Each row of a before or after table is a point. One or more steps were done to the points. Then noise was added and the rows were shuffled. The steps act on columns, c1 being the first. Name the steps. A step turns or swaps two columns, mirrors them in a line or flattens them onto one, adds a multiple of one to another, or multiplies or shifts one. Angles are multiples of 10 degrees, from the lower column toward the higher: turns from -170 to 170, lines from 10 to 170 but not 90. Use the fewest steps. Two steps may share a column if one is a turn and the other turns, adds or multiplies; they go together, in the order done. Otherwise the lowest column goes first.

Before, 13 rows:
[[ 43  16 -29]
 [-12  12  28]
 [-28 -34 -47]
 [-43   2  24]
 [ 38  48  35]
 [ -9  20  33]
 [ 48 -12 -17]
 [ 37  -1  24]
 [-22  15  -1]
 [  6  14  -6]
 [-39   3  -5]
 [  1 -33 -39]
 [-40 -37 -23]]
After, 13 rows:
[[-16 -33 -21]
 [-29  -1  28]
 [  1  13   3]
 [-16   1  -9]
 [ 61  47  35]
 [ 60   1  24]
 [ 63  18 -28]
 [-11 -30 -40]
 [ 10  19  30]
 [ 19 -33 -38]
 [ 68 -14 -17]
 [ 10   6  25]
 [ 22  16  -3]]
Steps: shift c1 by 20

Before:
[[ -2   1  43 -16]
 [ 21 -11 -38  27]
 [ 45 -39  33 -10]
 [-28  21 -43  24]
 [ 29  47 -19  -5]
 [ -8 -35 -29  -9]
 [ -5 -16  33 -18]
 [ 11  33  34  19]
 [ 58   7 -35 -12]]
After:
[[-17 -37 -23 -15]
 [ 28 -53  23 -32]
 [-10   4  44  -1]
 [ 20 -13 -46   8]
 [ 32  28  30  10]
 [-14 -34  -1 -13]
 [ 36  33  13 -48]
 [ -6  47   4  40]
 [ 20  39 -31 -24]]
Steps: turn c1 and c4 by -40 degrees; mirror c2 and c3 in the line at 150 degrees

Before (13 x 6):
[[ 38 -64  45  30  76 -56]
 [-49   6 -13   6  28  16]
 [ -2  -6 -28  26   0 -12]
 [ -2 -73  15  18  62  -7]
 [ 37 -51  30 -10  47 -15]
 [-23 -37 -23   1  -1  -2]
 [  0 -30 -45  -8  37  18]
 [-24  -4  -4  24  28  13]
 [  9 -20 -11   4 -29  10]
 [-40   5 -20  -8  -9 -16]
 [-12 -20 -31 -22 -12   6]
 [ -6  -4 -19  -3  25  -1]
 [ -8 -35  28  12  20  -2]]
After (13 x 6):
[[ 20 -41 -18   1   6  -1]
 [-58 -95  29 -25  56 -57]
 [ 19   2 -27  -9 -12  22]
 [ 40  14 -17 -20   4  -2]
 [ -1 -50  23   4  22  -9]
 [ 33   2  -8  16  41   7]
 [-20 -94   8   5  59 -16]
 [  2 -27  -8   8 -30   2]
 [ -3  -3 -13  -6  24   1]
 [-13 -21 -30  13  37  18]
 [-49 -41  24 -14  30  -5]
 [  3 -32 -21  10  -2 -29]
 [ 14 -30  -4  26  35 -15]]
Steps: mirror c1 and c5 in the line at 100 degrees; add -1 times c4 to c2; turn c4 and c6 by -50 degrees; multiply c3 by 0.7

Before, 11 rows:
[[ 44 -42  37   6 -10 -10   2 -47]
 [-21  32 -12  22  53 -24  -7  26]
 [-11 -31  34   7   6  31 -19 -43]
 [  3 -18  44 -41 -19 -10  12 -16]
 [  7  -6 -14  33 -17  62  -1 -35]
 [ 14 -31  31  19  11  23  -6  19]
 [-50  34 -17  55  -1 -41 -31  28]
 [-17  36 -43  14  26 -36 -43  36]
 [-40  20 -33  33  23 -43  15  32]
 [-10 -27  15  -1  21 -15  -2 -30]
 [-12 -54 -19  14 -13  26 -16 -17]]
After, 11 rows:
[[ 20   0  -6  19  33  23  31 -12]
 [-19  10  -3  -1  32 -16  14  25]
 [-11  62  -8  23 -12 -24 -12 -32]
 [ -1 -24  11 -41  11 -10  45  16]
 [-17 -32 -16  14  47  26 -18  12]
 [-36  10 -30  55 -32 -41 -17 -43]
 [ 26 -23   2   6  36 -10  37  59]
 [ -5 -19  -2  33   0  63 -14  36]
 [ -4  36 -43  14 -26 -36 -43 -40]
 [-25  -6 -20   5  32  30  35  38]
 [-27  28  15  33  -9 -43 -33 -43]]
Steps: mirror c1 and c8 in the line at 10 degrees; turn c2 and c5 by -70 degrees; swap c3 and c7

Before, 9 rows:
[[  4 -13  28  -8 -14 -27 -11  10 -26]
 [  8   2  -9  43 -14   1  -5 -30  -2]
 [ -9  -5 -11  21 121 -21 -12 -13   5]
 [ -9   5  20 -14 -17  78 -17 -27 -44]
 [ -7   6   4   2 -15  71  -3  10   2]
 [-22 -33  -7  -4 -16 -14 -30  -3  -6]
 [-17   2  22 -17   6  -5   1 -21  13]
 [-11  -8  27   7 -11  28 -58   3   7]
 [  1  16 -11 -15   7 -24 -27  -2   1]]
After (9 x 9):
[[  2  -3  -9 -14  43  -3  22  23  -7]
 [  5  -5 -25   5 -16   3  18  -3  21]
 [-23  -8 -23 -15  -9  29 -16 -16 -11]
 [  4  25 -50 -11   8 -16 -40  17  12]
 [-43  47 -34 -17 -14 -63   9  11  -7]
 [  2  -9  -3 121  20  19   3  20  11]
 [  0  41   0 -15   2 -59  -9  -7   9]
 [-14  16 -12 -16  -4  32 -18  23  19]
 [  1 -27  -6   8 -16   9 -15  25  -1]]
Steps: turn c1 and c9 by -70 degrees; turn c2 and c6 by -140 degrees; turn c7 and c8 by 50 degrees; turn c3 and c8 by -140 degrees; swap c4 and c5

Before, 14 rows:
[[-30  20  28 -38  26  41  -5  29  -4 -26 -47]
 [  0 -12 -32   2 -44 -38  44  24  32 -28   8]
 [ 22  14   6  35   4 -28 -18 -12 -17 -36 -82]
 [ 44  13 -22 -30  26  -2  30  17   7 -38  10]
 [ 28  36  -1 -20  16 -12 -11   3 -29   6   4]
 [ -1  -4  -1 -26  24  15  -8 -42 -18  -5 -33]
 [  6 -29  10  30  56 -44  14   3 -13   3 -36]
 [ 74  11   1  23  23 -45  53  21 -12  36  50]
 [ 10   7   9 -13  31  50 -43  15  23 -14  13]
 [-28  -3  21 -30  12  26 -31 -36 -22  12   2]
 [ 38  15  41  16  29  -5  26 -19  20  59  -2]
 [ 38  10 -12  23  42  -5  17   6 -20  68 -40]
 [ 52 -15 -11 -42   0 -38 -26   9  -3 -28 -31]
 [-37  16  -3 -12  49 -32 -43 -51   8  34   1]]
After, 14 rows:
[[ -34   21   -3   -9  -16  -59  -45  -29   30   29  -17]
 [  32   14   -2   23  -36   -5   51   10  -18   36   81]
 [  20  -28    9   35   -8  -27   11   19   -9    6  -26]
 [  32   14   38   17  -34   33   24  -18   19   62   19]
 [  30   16  -22  -27  -36   32   34    3   -9  -43   26]
 [  50   13  -13   24  -12   44   13   12   -9   70  -22]
 [  22   34    4  -17  -46   10  -12   17  -15   10   16]
 [  61   16    6   31  -54   31  -14    6   -5  -35  -57]
 [  17    6   -3  -25  -37   30   -6  -12   11   -4  -27]
 [ -28   -6   23  -32  -48   -6  -33    1    0    9   -7]
 [  -4  -12  -29    4 -110  -48   42   -3    7  -25    7]
 [  -3    2   10  -12  -31   53  -45   -6    2  -16   12]
 [  -4   19   29  -40  -37   40   -6   21  -15  -25  -57]
 [  61  -13   -6  -44  -53   29  -19   12   -9  -31   -1]]
Steps: turn c1 and c11 by 30 degrees; add 1 times c1 to c6; shift c5 by -60; flatten c8 and c9 onto the line at 130 degrees

Before (13 x 14):
[[-13  37  47 -30  37  39  16  53 -34 -33 -52 -41 -38 -25]
 [  6  46   2 -10   8 -33  19 -14  17  23 -12  44  11  52]
 [ 14  25  32 -41  15  51 -21  -7  -5 -62 -30 -12   0 -14]
 [-25  41  -9 -54 -47  -9  14  42 -33 -44 -25   6   5   2]
 [  9  41  37 -15 -48 -30  19  18   9 -11 -38  25  -3 -10]
 [ -2   2 -15 -48 -14   7  13  28 -17 -24 -65  30  12 -30]
 [ 13  10 -21  11   7   5 -25  -7  54   0  -7  11 -43  34]
 [ 44  35   7 -30  55  10 -23  18  -7 -39  -6   2 -60 -24]
 [ 14  29 -20   9 -20 -20  44  17  22 -38 -20  23  31  14]
 [ 22  -2   8  17 -16  -3  21   5   5   6  17  55 -15  46]
 [-34  48  33 -21  32  35  13  -6 -33 -57 -36  -7 -55 -50]
 [ 37  21 -18  16 -22 -18  23 -35   7  33   9   3  -4  28]
 [  4  17  -3  31  -1 -29 -20  -2  13  16  16  26  23  11]]
After (13 x 14):
[[ 26  38 -11   9  31  39  24  53 -39 -33 -52  44 -39  49]
 [-16  30  10 -22 -18 -19  38  18  25 -39 -21 -21  31 -24]
 [ 39  49 -10  -6  24  36  12  -6 -38 -57 -35   2 -54  59]
 [ -1  41  32   5 -46 -29  26  18  17 -11 -37  -5  -2  32]
 [-23  35  -7  53  52  10   5  17 -17 -38  -5  -9 -61  22]
 [ 49  41   0  23 -52 -10  29  42 -25 -43 -25  -9   5  -7]
 [-29  -2  63 -13 -16  -4  17   3   8   6  17 -19 -15 -30]
 [  8  25   4  47  13  52   3  -7  -7 -62 -30  19   0  30]
 [ 26   3  -3  28 -16   7  31  28 -15 -24 -65 -43  12  13]
 [-18  17  19 -11   1 -28 -30  -2  13  16  15 -17  22 -10]
 [-41  20   5  -8 -21 -18  22 -35  10  33   9   1  -5 -32]
 [  1  45  55   1  11 -33  22 -13  15  22 -13 -13  11 -38]
 [-17  10  11  10  16   5 -23  -7  52   0  -7  -5 -44 -40]]
Steps: turn c1 and c4 by 150 degrees; turn c4 and c7 by 30 degrees; turn c3 and c14 by 140 degrees; turn c3 and c12 by -140 degrees; turn c5 and c9 by -10 degrees

Before, 9 rows:
[[-39  43  31 -12 -36  34  -6 -24 -16   8 -51 -32  -3   5   2  -5  24 -10]
 [ -2  56  28 -12 -12  19  20 -48 -33  -4 -52  -4  -5  31   2 -39  37  32]
 [ -7 -18 -14  -7  33 -44  18  45  59 -25  -5  19  46  -4  -9 -16 -16  17]
 [ 43  17 -40  34  54  20 -26  20  29 -34 -13 -28  25  11   7  17  22  -6]
 [ -1  32   3  47   4  -9  24 -29  29  51 -23   3   6 -11 -36  45   8 -18]
 [ 24  -9 -48  20  41 -24 -41   2  24 -52  -9   0  55  18 -12  57  -1  -6]
 [ 42 -14 -36  13  49 -44 -43  18  28 -17 -40  -2  39  -9  22  23  -6 -19]
 [ 46 -35 -58  17  33 -11 -20  23  30 -35  -5  12  -8  13   0  33   0  -4]
 [-19  38   1  35  18 -14  39 -31   4  -5 -17  -7 -16 -34 -11  22 -18  -8]]
After, 9 rows:
[[ 24  37   3 -17  19 -15  39  17   6  -5 -15 -14  -5 -35 -28   9  34 -11]
 [-56  -9 -48  -2  40 -23 -41  12  40 -51  -9 -25 -17  20   3  15  19  -9]
 [-30 -18 -14 -17  33 -44  17   0  93 -25  -6  22 -35  -2  44 -10  -6  24]
 [-22 -34 -60   0  33 -11 -22  -2  48 -35  -6  -7  42  13  26   1  19  -6]
 [-55 -13 -37  -4  52 -45 -44 -24  44 -16 -41 -12   8  -8  12   8  15 -24]
 [ 28  43  30  24 -34  34  -5  -1 -26   7 -52 -25 -29   6 -23  11 -12 -10]
 [  6  56  28  37 -12  20  22   5 -54  -5 -52  12   2  30 -48 -10 -12  43]
 [-45  16 -39  22  55  22 -27  -9  46 -35 -13 -29  17  11  18  17  34  -6]
 [ -4  30   5   7   6  -9  25  39  50  49 -21 -16  -5 -11 -24   9  46 -23]]
Steps: turn c1 and c13 by 130 degrees; swap c4 and c17; turn c8 and c15 by 100 degrees; multiply c9 by 1.6; flatten c12 and c16 onto the line at 150 degrees; multiply c18 by 1.3
